Each wall is flat, endless, passes through zero and stands at right angles to its row. A trip goes straight from one point to another. Which walls does it cross, in order?
In the rows, zero is written as 128.

Walls:
(1): [116 133 153]
(2): [163 168 124]
(3): [130 116 203]
(4): [148 229 126]
(5): [167 178 110]
(6): [117 133 111]
(7): [175 166 204]
(8): [149 100  92]
Trips:
[ 95  78 214] to [ 49 138 116] -> 7, 6, 3
[ 96  97 107] to [ 98 116 100] -> none

Walls:
(1): [214 129 195  89 210 184 137 113 147]
(2): [138 184 142  86 109 153 159 136 137]
(3): [122 127 148  64 122 102 110 153 134]
(4): [ 55 190 132  90 198  81 136 144 121]
(5): [122  73 100  52 142 146 122 184 145]
Trips:
[109 117 112 128 149 112 143 100  82] to [124 100   7 171  90 131 162 114  95] -> 4
[123 138  84 150 157 124 193 158 146] to [156 125 106 108  70 145 104 169  57] -> 4, 3
[197 128 135 149 170  96 128 192 114] to [ 76 108  55  43 156 103  76 148 125] -> 4, 1
[ 37 174  99  90  83 125 172 106  90] to [134 174  78  65 134  69  92 149 182] -> 5
[ 90 101  88 199 136 156 151  79  62] to [116 118  86 105 202  86 150 160 152] -> 4, 5, 3, 1

Walls:
(1): [113 123 171 143 144 160 130 149 111  95  81 106 179  64]
(2): [ 89 134 128 179 169 107 105 116 132 100 147 111 131  73]
(3): [130 160 110 145 128  78 127  71 106 128  91 121 146 152]
(4): [ 88 161  87 138  93 123 129 122 166 160 161  93 162 249]
(5): [143  65 112 116 141 153 146 100 108 115 157  64 121 133]
(6): [156 120 110  94 149 140 140 206 131 146 147 114 127 118]
(7): [ 94 114 118 139 125 144 137 149 120  79 124 152 159  94]
(8): [125 153 145 148 138 151 146 142 108 193 129 107 143  81]
(9): [185 112 165  83 141 126  73  89 105 124 172 135 185 110]
Trips:
[139 108 165 183  96 109 162 116  74  93  80 194  78 132] to [ 88 145 103 153 105 152 130 216 162 122 113 220 154  96] -> 3, 2, 6, 8
[106 143 100 198 109 147 114 186 172  95  93  97  89 171] to [110 144 118 133  98 113 123 145 107 117 160 147 141 173] -> 2, 6, 3
[101 101 132  92 110 147 136 141 114  65 133  75 153 111] to [129 115  88 162 136 125 180 169 153 149 216 113 149 100] -> 4, 8, 9, 1

Walls:
(1): [150 111 138 110  92 122 119 149 159 120 148 173  82 128 141 154 149 122
 105 144 136 172 136 127 125 178 111  93 153 126 111 148]
(2): [125  92  88  93 136 108  53 136 115 142 154 155  87 146 124  80 146  80
 103 142  70  91 184 101 124 159 147 145  89  88 144  43]
(3): [129 158 126 132 157 209 120 159 157  64 105 133 100  70 146 173  87 113
 115 148  91 129  88 112 113 119 200  93 121 119  90 126]
(4): [170 162 164  41 172  91 160 152 114 141 140  81 162 168  61 157 145 162
 131  76 151 114 103 136 103  85  57 206 117  90 134  92]
(5): [ 85 112  84  69 157 170 124 138 147 132 136 137 108 147  98  58 161 146
 130 180 122 115 138  50 146 158 175  99 176 118 159 151]
Trips:
[ 39 134 115 118 116 123  93 160 112 156  96 130 110 146 159 119  98 139
 137 147  82 109 159 153 101  90  68 180 141 111  63 109] to [151 146 117 111 137 105 133 117 140 139 139  96 146 114 155  96 125 174
 104 106  50 131 142 249 175 121 163 163 138 120 115 164] -> 2
[ 63  80 158 113 105 164 133 144 146 121  95  71 138 147 123 148 119 124
 110 113 110 119 125 126 133  83 124 111 124 111 132 126] to [114 177 136 164 146 114 126 177 138 132  68 101 124 183  79 123 157 109
 203 125 113 162 125 116 114 161 111 103  99 126 136 131] -> 3
[117 136 122 150 132 118 140 172 154 147 153 111 107 116 159 123 161 161
 178 125 131 150  88 120 154 123 109 108 137 152 192 150] to [185  98  88 134 174 127 129 101 119 126 138 124 134 142 102  88 147 101
 171 149 184 174  54 138 103 126 106  48 113 138 167 132] -> none
[136  91 158 111 114 122 167 148 119 143 135 137  58 116  83 150 134 163
 213  80 128 125 122 151 151 116 146 119 162 114  86  71] to [101 125 102  97 109 126 105 124 121 134 189 184 106 131 136 139 136 150
  77 102 159 156 115 125 110 115 205 106  96  99  98  93] -> 3, 2, 5, 4
[126 118 117 187 117 110  97 169 108 142 158 129 158 130 134  57 140 107
 222 145 108 105 127 164 121 146 117 137 137 179 138 115] to [141 139 105 169 119 150 114 167 169  98  54  97  83 139 129  93 116 117
 127 157 126 143 120 143 113 157  92  53 159  89  91  65] -> 5, 1, 3
[112  81 180 112  87 131 121 119 171 124 177 115 107 132 110  72 120 110
 163 123 109 121 180 117 122 120 115 121 107 117 165 160] to [112 154  97 117 139  79 162 144 157 166 108 118 172 126 161 149 156 112
  94 105 114 144  77 115 126 140 126 113 146 191 151 148] -> 2, 4, 5
[102 144 190 115 126 129 164 149 164 136 166 126 153 141  76 154 105 106
 111 153 118 165 135 142  74 195  74  96 131 152 119 119] to [114 115 175 121 148 130 160 109  98 136  68 113  94 112 179  77 105 118
 103 125 125 103 169 158  88 131 147 153  90  93  82 118] -> 3, 2, 1, 4

Walls:
(1): [187  97 117 124 104 144  96 123 112 103 122  93  86 144 140 119 132 177
 150 161 183  91 172 196 196 181 106 149  96  39  93 106 147 152 139 122
 101  87 128 177  97 142 129 147 155 103  82 101]
(2): [135 126 106 101 143 154  60  74 173 116 149 130 158 153 122 107 175 111
  80 124 150 107 165  90  71 137 101 130  49 101 110 199  35 125 146 112
  78 104 143 127 107 130  53 127 113  82 152 103]
(3): [ 86 116 114 116 153 163 168 127 200 164 116 104 157 145 187  91  58 179
 104 108 182  72 108 184 146 128 111 155 168 190  55 142 143 170 179  62
 171 108 173 138  90 131  94 190 118  71 108 160]
(4): [107 197 153 104  87 127  56 109 103 135 110 155 120  73  93 121  90  96
  77 148 165 148 139 114 131 142 170  72 160 202 103  74  65 135 166 165
  63  99 120 142 149 131 116 197  83 124 138 136]
(5): [ 98  71 212 158 140  95  81 139 138 120  69 159 121 194 120 106  99 121
 121 107 109  75  73  99 163  87 104 136  99  67 112 172  86 127  82 168
  97 121 122 107  79 111 117  64  57 181  85 151]
(6): [114 122 111  94  82  85  85 152 117 103 180 121 167  84  46 148 213 144
 175 137 138 107 125 106 138 137  45 201  78 120  67  84 135  97  78 108
 150 132  87 148 133  94 161 158 128 172 120 142]
(7): [ 97 123  68 141 100 114 116  72  77 145  54 119 118 107 111 108 164 182
  86 106 177 131  77  95 130 139 152 136 249 184 105 124 102 115 127 119
 178 138 133 153 168 114 133 133 126 157 105 116]
(8): [154 177 170 130 110  83 176 106 146 105 164 103 152 197  86 119 167 163
 150 123 110 108 145 115 109 224 100 126 150 142 140 152 134  92 159 184
  87 153 179 118 149 174 122  91 134 119  81 129]
Trips:
[196  93 158 168 137 171 195 141 125 115 107 129  63  95 156  81 105  66
 153  56 113 141 129 116 122 170 154 162 148  73 198 142 143 170  92  95
 124 139 157 119 123 109 159 163 128  99 139 116] to [ 74 110 123 105 150 115  94 134 148 153 140 127 125 137 165  73 168 119
  96 152  85 105 134  37  87 154 143 192 175  77 118 156 170 106 128 150
 102  84 138 136 102 155 129 106 156 150 178 135] -> 5, 1, 2, 8, 7, 6
[127  97 144  75  79 131 145 109 192 166 148 119 101 117 135 150 118  98
  76  87 144 107 156 198 152 157  67 169 114 141 157 118  84 127 142  82
  99 164 120 216 101 132 164 116 167 181 131 158] to [176 160 120  70 181 161  99 131  97 157 117 144 153 141 141 107 135 153
 121 161 109  98 125  85 147 153  86 194  99 104  80  63 134 145 128  92
 126  86 179  39 149  70 161 136 148 123 160 127] -> none
